Every row gives one point. Any point is a mix of the corners, with weights that add up to 1. It lies inside the corners' shape when no weight is negative. Is each point inside? If not, which corners have a negative weight?

Corners:
(1): [-11, 50, 25]
(2): [91, 23, 27]
(3): [-46, 13, -6]
(4): [-28, -28, 72]
Points:
[-52, 17, 23] -> outside (2)
[-22, 28, 17] -> inside
[-20, 4, 12] -> outside (1)
[84, 19, 48] -> outside (3)
[-11, 43, 24] -> inside

Corners:
(1): [-5, 17, 32, 25, -17, -31, -34, 34, -59]
(2): [-62, -29, 31, 0, 18, 27, 58, -21, -23]
(3): [7, 4, 49, -36, -83, 68, 31, 21, -11]
(4): [-36, 13, -40, -43, -43, -24, 95, -44, -45]
(5): [17, -8, -61, -42, -27, 86, -36, -17, 32]
(6): [83, -67, -58, -49, -16, 53, 6, -71, 17]
(7): [45, 71, -6, 18, 92, -39, -4, 56, -50]
(8): [-17, 107, 66, 14, 56, -51, -9, -8, -63]
(9): [-21, -16, -11, -32, -14, -47, 84, -39, 53]
(10): [-49, 73, 59, 96, 2, -30, 70, -9, -42]
Points:
[-2, 1, 3, 1, -2, 4, 30, -19, -12] -> inside
[-11, 16, 2, 8, -11, -8, 52, -27, -16] -> inside
[-9, 9, 19, -15, -25, -2, 52, -12, -11] -> outside (5)
[-12, 21, -12, 1, 22, -17, 18, -13, -27] -> outside (3)
[-16, 31, 37, 23, -5, -14, 40, -1, -51] -> outside (5, 9)
[-8, -39, -16, -26, -45, 39, 41, -29, 11] -> outside (7, 8)
[18, 6, -6, -16, -4, 27, 40, -28, -3] -> outside (1)

Corners:
(1): [-46, -44, 94, 27, 31, -5, 60, 81, -47, -6, -21, -44, -13, -4, 39, -5, -2, -8]
(2): [-15, 22, -31, 14, -39, -7, -54, 10, 31, -14, 60, -95, -65, -50, -75, 26, -56, 25]
(3): [-40, -40, 36, -42, -97, 42, -13, -72, -42, 38, -66, 1, -30, -70, -25, -57, 19, 68]
(4): [-15, 21, 3, 46, 45, -33, 22, 2, 19, 31, -19, -81, -42, 70, 62, 51, 14, -30]
(5): [-43, 20, 24, -11, -8, 23, 16, -41, -89, 40, 5, 38, -36, -65, -46, 3, 35, 48]
(6): [55, 4, -29, -3, 69, -30, -25, 0, 59, -64, -11, -25, -16, 36, 44, 46, -25, -4]
(7): [-23, -26, 46, 8, -48, 43, 71, -4, -49, 18, 37, 33, -73, -67, 40, -21, 35, 43]
(8): [-13, -6, 11, 8, 18, -73, 86, 71, -7, 13, -2, 22, -67, 82, 48, 22, -42, -72]
(9): [-39, 98, -15, -26, -44, -4, 5, -53, 71, -32, 42, -80, 15, -70, -73, 10, -15, 19]
(10): [61, 4, -54, -85, -35, 77, 7, -26, -17, -37, -22, -36, -13, 3, -30, -17, 46, 23]
(11): [33, 29, -62, -23, 24, -7, -1, -70, 61, -1, 57, -83, 37, 31, -24, 58, -92, 26]
(12): [65, -19, -29, -21, -31, 69, -36, -35, 36, 33, 5, 0, 30, -45, -44, -9, 50, 0]
(13): [73, 68, -55, 46, 43, 17, 17, -12, 22, -16, -7, -52, -27, -5, 12, 11, -57, -49]
(14): [61, 57, -85, -39, -54, -26, -53, -17, 44, -19, 34, -71, 65, -26, 4, -4, -10, 43]
(15): [-52, 22, 53, 61, 11, -33, 84, 110, 6, 16, -32, -4, -58, 21, 39, 93, -39, 16]
(16): [-86, -11, 1, 62, 40, -30, 86, 83, -3, 13, -55, -2, -71, -12, 12, -25, 1, 44]
(17): [57, -47, 23, 5, -60, 5, 29, -39, -32, 6, -46, -20, -30, -33, -69, 4, 88, 53]
(18): [8, -21, -36, 12, -61, 68, -34, -79, -34, -46, 1, 12, 41, 27, -48, -8, 39, 45]
(19): [-29, -45, -61, 7, 19, -12, 20, 11, -5, -25, -29, -33, -12, -3, 53, 59, -2, -53]
Points:
[-14, -3, 7, 18, 1, -6, 29, 6, -2, 5, -8, -15, -37, -4, -2, 19, -8, -1] -> outside (10, 14)
[-3, 0, -14, -14, -24, -2, 16, 0, 4, -21, 18, -18, -2, -15, -28, 21, 11, 23] -> outside (3, 4, 13)
[-5, 18, -16, -2, -6, -16, 17, 5, 3, -19, -12, -44, -21, 5, -5, 23, -14, 15] -> outside (7, 12)
[-6, 6, -10, 4, 6, -23, 23, 14, 15, 9, -27, -48, -30, -10, -6, 21, -10, 9] -> outside (7, 18)
[1, -15, -7, 4, -13, 2, 14, 9, -9, 3, -12, -15, -21, -1, 3, 17, 10, 18] -> outside (9, 13)
[-2, 3, -5, 3, -12, 4, 21, -15, -6, 8, -1, -33, -15, -6, -12, 17, -1, 18] -> outside (6)

Corners:
(1): [34, 53, -2, 3, 59, -49, 14, 49, -47, 23, 50, 9, -15, -31, 40, -23, -14, -18, -5, -19]
(2): [-92, 44, 0, -53, -54, -52, -25, -24, 27, -53, -61, -5, 39, 70, -62, 37, 59, -86, 39, -20]
(3): [5, -28, 50, -13, 5, 71, 28, -27, -64, 9, 3, 79, -25, 12, -60, -13, -10, -18, 22, -32]
(4): [53, 43, 37, 36, 11, -6, -75, -1, -17, -13, -8, 50, 36, -35, 66, -3, 44, -17, 27, 51]
(5): [-61, 44, 49, 87, 42, 14, 48, 71, -20, 19, 59, -3, -14, 15, 7, -47, 74, 18, 12, 67]
(6): [-26, 66, -77, -40, 59, -12, 16, -6, -2, 23, -32, 16, 3, -12, -3, 29, -33, 53, -32, 65]
(7): [-31, 25, 63, -65, 32, 59, -84, -16, 39, 43, -10, 42, -12, 60, 9, -10, 30, 16, 37, -30]
(8): [-27, 32, 42, -70, -55, -69, -22, 18, 79, -48, -14, -71, 7, -39, -33, -49, 29, -98, 58, -63]
(9): [93, 26, -31, -75, 61, 46, -3, 62, 61, 15, -61, 39, 37, 53, 53, -14, -23, -17, -70, 23]
(10): [-50, -14, -66, -91, -31, -3, -46, 6, -63, 24, 4, -41, -22, -61, 61, -39, 40, 4, 51, -23]
(11): [-62, 76, 48, -14, 16, 12, 4, 5, 60, -59, -11, 64, -4, -18, 13, 18, 54, 14, 38, -28]
(12): [-5, -56, -27, 28, 67, 56, -21, -18, -46, 69, -30, -41, 6, 2, 47, -15, -50, 56, 28, -12]
(13): [20, 47, 38, 37, -18, -16, -35, 46, 24, -6, 29, 60, 21, 51, -89, 15, 17, 40, 32, -25]
(14): [-45, -46, -61, -76, 21, -12, -74, 0, -53, -15, -22, 22, -40, 25, 40, -78, -47, 33, 15, 34]
(15): [-43, 23, 86, 39, -50, -15, -1, 10, -7, -51, 51, -44, -45, -47, -8, 5, 24, 50, -55, -42]
(16): [-8, -11, 29, 39, -44, 46, 16, 19, -34, 9, 94, -25, -68, -36, 53, -14, -52, 32, 31, 31]
(17): [-68, 64, 11, 23, 27, 111, -66, -14, -41, 32, -86, 72, 47, 71, -87, -7, -25, 23, -26, -97]
(18): [14, 77, -31, -45, 27, 29, 4, 15, -19, -66, -9, 13, -36, 38, 38, 2, 28, 51, 21, 16]
(19): [-50, 9, -82, -52, 11, 0, -41, 59, 65, -7, -60, 26, -50, 66, -54, 46, 8, -37, 30, 19]
(20): [25, 18, 41, -44, 14, 64, -69, 48, -13, -2, -95, -26, 68, 44, -3, 58, -5, 17, 6, -40]
(21): [-25, 8, 39, 0, 42, -15, -19, 20, 47, -45, 92, 19, -5, 20, -13, -49, 55, -78, -5, 22]
Points:
[-12, 16, -54, -55, -16, -31, 41, 18, 12, -23, -3, -1, -52, -18, -2, 4, -35, 29, 1, -2] -> outside (4, 5, 7, 17, 20, 21)
[-34, 34, 2, -8, 17, 31, -28, 10, -13, 8, -19, 22, 8, 20, -17, -10, 6, 10, 4, -19] -> inside
[-20, 25, 2, -23, 13, 13, -34, 9, -6, -13, -13, 22, -3, 11, 11, -14, 11, 7, 16, -2] -> inside
[-8, 31, -13, -23, 14, -14, -20, 11, -2, -21, -11, 23, 0, 9, -10, -10, 13, -6, 7, -13] -> outside (5, 7, 16, 20)
[-14, 10, -4, -3, -10, 7, -32, 14, -34, -23, 6, 20, -9, 0, -4, 8, 7, 12, 25, -23] -> outside (5, 6, 7, 8, 9)
[-5, 23, -2, -63, 7, -1, -44, 18, 17, -21, -34, 14, 8, 24, -3, 7, 15, -13, 12, -11] -> outside (5, 12, 16, 17)
[-28, 9, -11, -37, 15, 4, -35, 10, -11, -11, -12, 15, -15, 13, 13, -23, -5, 15, 13, 5] -> inside

Corners:
(1): [42, 9, 47, 27, 35, -9, 45, -13, -5, -63, -24, 21, 50, -20, -62, -43, -13, -116, 10, -31]
(2): [22, 1, -13, -39, -39, 15, 8, -12, -13, 18, -31, 20, 24, 29, -47, -7, -14, 40, -55, -6]
(3): [64, -21, 9, 8, -33, 16, -13, -15, 24, 91, 51, -73, 24, 97, -43, -73, 20, 32, 24, 61]
(4): [21, 42, -62, -82, -23, 68, -24, 33, 63, 78, -13, 53, -39, 70, 30, -57, -11, 59, -42, 30]
(5): [-51, -28, -37, 24, 57, 12, -30, -55, 40, 1, 35, 31, -75, -18, 80, -29, 2, 24, 12, -45]
(6): [-31, 13, 42, -58, -11, 11, 65, 33, 69, -44, -10, -29, -62, 39, 63, 3, -43, 28, -41, -22]
(7): [6, 53, 36, -55, 57, -64, 74, 37, 58, -67, -45, 26, 31, -59, -49, 62, 42, -59, -47, 4]
(8): [43, -3, -43, 36, -9, 9, 26, 41, 32, -34, 44, -50, 7, 19, -45, -3, 16, -46, 32, -20]
(9): [-47, -28, -74, 14, -18, 40, -44, -31, -26, -31, 6, -33, -44, 58, -19, -62, 64, -26, -45, -52]
(10): [-47, -27, -62, -62, -14, 31, 76, 19, -47, -1, -2, 26, -15, -47, -30, 29, 42, 24, -58, -81]
(11): [-88, 15, 31, 3, -76, -52, 84, 64, -18, -63, -38, 45, 28, 19, -13, 50, 74, 55, 26, -67]
(12): [45, 74, -51, -72, 77, -2, -37, -48, 46, -11, 51, -13, 35, -32, -56, -23, -10, 13, -32, -66]
(13): [3, 9, 74, -2, 15, -32, -26, 41, -8, 28, 8, -23, -26, -24, 54, -7, 25, -24, -47, 11]
(14): [-55, -51, 14, 49, 35, -18, 36, 23, 59, -25, 12, -68, 49, -18, -52, 61, 84, 2, 76, -67]
(15): [-6, 30, 29, -1, 29, -2, -24, -48, -43, 59, -33, 36, -26, 51, 61, -25, 14, 13, 5, 3]
(16): [87, 21, -66, -58, 48, 40, -9, 7, -57, 52, 30, 27, -12, 59, 12, -78, -71, 62, -83, 25]
(17): [-37, -15, 35, -39, 4, -4, 10, 7, -26, -32, -63, 48, -34, -24, -29, 2, 25, 46, 14, -34]
(18): [13, -17, 32, -52, 8, -64, -56, -26, -51, 13, 17, -52, 65, -25, -80, -44, -17, -42, 4, 61]
(19): [-37, 98, -43, -48, 3, 34, 38, 50, -47, 11, 28, 44, -10, 30, -39, -8, -53, 68, -92, -11]
(20): [-27, 23, -47, -12, -51, -28, 43, 43, -20, -24, -57, 5, 16, -6, -46, -58, 19, 60, -5, 8]
(21): [-35, -49, -8, 51, 32, -59, 31, 33, 91, 19, -15, 14, -54, -4, 10, -1, 32, -103, 56, -64]
Points:
[0, 9, 11, 2, 21, -17, 5, -1, 4, -6, -2, -2, -2, 9, -5, -16, 9, -9, 0, -14] -> outside (4, 10)
[-14, 0, 10, 38, 2, -11, 39, 43, 13, -35, 8, -17, -19, 21, -9, -17, 15, -14, -1, -16] -> outside (2, 4, 10, 12, 15, 18)
[-9, 17, -5, -26, 5, 5, 18, 9, 2, -7, 1, 2, -7, 10, -5, -13, 3, 18, -26, -17] -> outside (21)
[-9, -22, 0, -2, -5, -12, -11, -16, 13, -2, 1, -55, 4, 2, -26, -17, 44, 7, 8, -4] -> outside (1, 4, 11, 16, 19, 21)
[-17, 15, -6, -21, -7, -9, 29, 23, 8, -14, -8, 13, 0, 11, -11, -3, 17, 18, -13, -25] -> inside
[-24, 18, -15, -34, 4, -1, 22, 1, -7, 7, -10, 29, -27, 9, 7, -11, 7, 40, -46, -27] -> outside (1, 4, 8, 14, 18)
